Every row gives one point. A path goes straight from each point to the next, and from the last back to the first. The post is the endless flat space through its rows: a point in 2 columns, a line in 3, a plane in 4, and so on, so that a path can go around it. Count how often the path circles the post. Going back the other way cancels.

Post:
[[-17   6]]
Path (20 x 2):
[[-25  28]
 [-44  14]
 [-49 -24]
 [ 14 -48]
 [ 56  28]
 [ -6  41]
 [-91  55]
 [-44  56]
 [-64  19]
 [-28 -23]
 [ -1 -26]
 [-30 -16]
 [-53  34]
 [-56  63]
 [-64   9]
 [-46 -18]
 [-74   1]
 [-10 -41]
 [ 12  -7]
 [ 17  39]]
Times around: 2

Post:
[[ -5  -4 -49  21 -31   0]
 [-14 -20  86   9  -8  15]
 [  6  35 -57 -29 -13 -24]
 [ 51   0 -20 -35 -41 -33]
 [  0   6  72  24  -8 -32]]
Path (29 x 6):
[[ 88  43 -40 -27 -39 -47]
 [  3  17  23 -47 -16  30]
 [  2  17  30  19 -17 -58]
 [  7  -4 -33  25 -29 -91]
 [  0 -11  24 -47  22  19]
 [ 32 -20 -25  15 -44 -64]
 [ 37 -17  19   8 -82 -79]
 [  4 -14 -32  20 -34 -60]
 [ 10 -74 -12 -16 -15  37]
 [-11  30   9  21  35 -12]
 [  7 -44  53 -23 -14 -34]
 [  5  -7  21   9 -44 -57]
 [ 25  19   7 -27 -53  -7]
 [ 91  44  43   6 -25 -53]
 [ 43  23  83  20 -10 -41]
 [ -9  45 -34  16  19 -67]
 [-27 -41  77  24  -9 -40]
 [-46  30 -20  64 -21 -38]
 [-26 -22 -83  95 -75  39]
 [ 13 -27  63 -27 -66  11]
 [-61   8  31  32   5   6]
 [ 32 -33 -57 -25 -15 -28]
 [-55   2  48  66  39  -8]
 [  2 -46  35   8 -26 -35]
 [-23  12  75  18  -8 -39]
 [ 11 -20 -55  31 -76  35]
 [-42  48 -27  25  22  64]
 [  2  13 -65  77   2 -38]
 [ 16 -50  77 -19  -5  38]]
Times around: 1

Post (8 x 9):
[[  4 -42   2 -13  12  12 -10 -53  33]
 [ -3 -15  -2 -36  21 -22 -38 -19  36]
 [ 29   1  45  33 -46   1   4  46  18]
 [ 68   9  10   0  33 -15  15   7  -6]
 [ 34  30   0 -22   2  33  30  33 -21]
 [ 18  28  20  26  16  24 -15   9  -1]
 [  2  62 -28 -19 -12 -24   4 -25 -56]
 [ 35  95   5 -18 -95  -3 -36 -20 -75]]
Path, 29 rows:
[[-12  15  -7   7  54 -45 -49 -29  -8]
 [ 35  52  35   5 -13  -3   7 -28 -62]
 [ 33  40  19 -20  33 -29  17  -4   6]
 [ 73  12   5  -9  22  33  17 -19  13]
 [ 43  -3 -12  14  46  -9 -20   1  37]
 [  2 -36  23  46 -18  41 -13  50  36]
 [ 33   6  13 -18  20 -41 -45 -20 -19]
 [ 41  43  71  13 -54 -40  10  64 -10]
 [ 13  46  10 -18  33 -34  17   3  15]
 [  7  90 -42 -35  -6 -15 -50   5   6]
 [  1 -21 -22 -24  26   0  -1   6  23]
 [ 18 -20  21  -7 -39  -3 -21  40 -10]
 [-17  66  20 -12 -53  26  24   2 -63]
 [ -3  10  27  52  45  50  19 -30  24]
 [ 48  21 -26 -14  26 -31  32   6  20]
 [ 32  33 -35 -47 -41   3  10  -1 -39]
 [ 55  59   2 -17 -23 -36 -30  26 -55]
 [ 46  24  50 -41 -38 -12 -48  60 -38]
 [ 49 -51  10 -37 -24 -45 -17 -16  20]
 [-26 -21  19 -17  24 -28 -36 -13  14]
 [ 64   6  51  -5 -57  -5 -20 -72  -4]
 [ 54  82 -45 -27 -32  -8  77 -31 -65]
 [ 48  62 -48  -3 -12  36  21 -23 -36]
 [ 12 -28   4  27 -15  39 -13  33   5]
 [ 28 -24  39 -11  -1 -57 -84  -4   3]
 [ 63 -12  59 -40 -38  52  40 -12 -21]
 [  2  91  12 -34 -42 -39  13  18 -20]
 [ 11  36 -13  12 -47 -14  11 -23   0]
 [ 69  30  -3 -38 -70  28  -8  -3 -38]]
Times around: 5

Post:
[[-32  20 -41 -39  -5  -1  19 -20  44 -14 -80 -17   9  36]
 [  1 -47  15   8  23  19  -4  -6 -16  12 -36 -15  34 -34]
 [-10 -24   5  -3 -26 -16  -7  -4  33  19 -13 -35  15  -8]
 [ 53 -50  82  -8   9   6 -18 -10 -29  35  32  12  12 -32]
 [ 15  16 -25   8  19  15 -31  28   0 -31  52 -15  42 -24]
 [-58  10  11  34 -22  19  -6  23 -16 -56  47 -11  25  -6]
 [ 26 -37  26  29  33 -26 -11   3 -61  44  28 -16  16 -16]
 [-41  40 -49 -49 -14  23 -15  -9  57  30 -71 -12 -20  30]
 [ -1 -37   6  12 -19  19   9  22 -10  -4  51   3  -1  -2]
 [ 38 -20  33   1 -13   2 -11  -3 -36   7 -31 -24 -10 -30]
 [-36  11 -11  12  12   3  30  47 -32 -11  64  -7  40 -65]
 [-28  19 -32 -38  25   2 -11 -48  72   8 -74 -14 -32  12]
 [ 35   3  21  33  -3  -2   9   4  10  21  20   5  33  -6]]
Path:
[[-10 -15  -3   0  25  50 -50 -40  45  16 -12  -9  48  -7]
 [-26 -50   3  10 -30 -38 -21  -3 -46   1  -6 -59   4 -41]
 [-37  28  23  -2 -37 -14 -51  -9  41 -27  -8  -4 -24 -15]
 [-31   7  21  -6 -12  13  23  29 -89 -15 -74  -4 -38  19]
 [-14 -24  44 -27  32  41  20 -34  20 -15 -46  16 -28  12]
 [ 28 -22  -9   3  62 -19   0 -48  12  61 -15 -35   8 -26]
 [ 16 -10  28 -15   6 -22 -31 -78  74 -18  19   4  -8  17]
 [  0 -24   0  -3  13   5 -26  25 -40 -11  53   0   0 -47]
 [  1  11 -18 -67  53  52 -59  25   6   5 -57   4   3 -34]
 [  1 -46  38 -33  25 -17  45 -43  52   4 -14 -31 -10 -25]
 [-25 -29   0 -14  43   8  28 -19 -31  27  34  -7  -7   5]
 [ 37   8  -9  -1  16 -10 -63  18 -27   9  72 -19  40 -58]
 [-70  23 -15  56 -19 -29 -62  16 -19 -15   6 -25   0  24]
 [ 17 -34   6 -16   3 -14   4  45  -1  54 -34 -42  66 -50]
 [  4 -94 -11  54  -6  20  59   8   1  -3  14 -42  16  16]
 [ 44 -38 -29 -36 -38   0  37  42  -9  68  11 -32  22 -57]
 [-49 -57   0  -4 -21 -19 -17 -36 -17  30 -55 -65 -15 -32]
 [ 68 -28  32 -27   8   3 -71  12   3   3  85  17 -16 -56]
 [ 16 -33 -14  29  15 -51   2  38  19  51   7 -43  49  -2]
 [-54  -7   4   6 -29 -41  29  29 -33   4  36 -49  -8  -4]
 [ 24 -73  28  40  -1  21  44 -21   9  38   4   4  39  14]
 [-21  13 -53   1 -10  12   2  -5  -6   5 -61  -8  24  31]
 [ -4  -8  -3  -3  -8 -14 -39  15  18   9  95  25 -18  19]
 [ 17 -23  48  19   5  11 -16  25 -13 -28  22  16  35   3]
 [ -2  21  -4  18  66  11   5 -21  25  20 -16  -7  64  10]]
Times around: 5
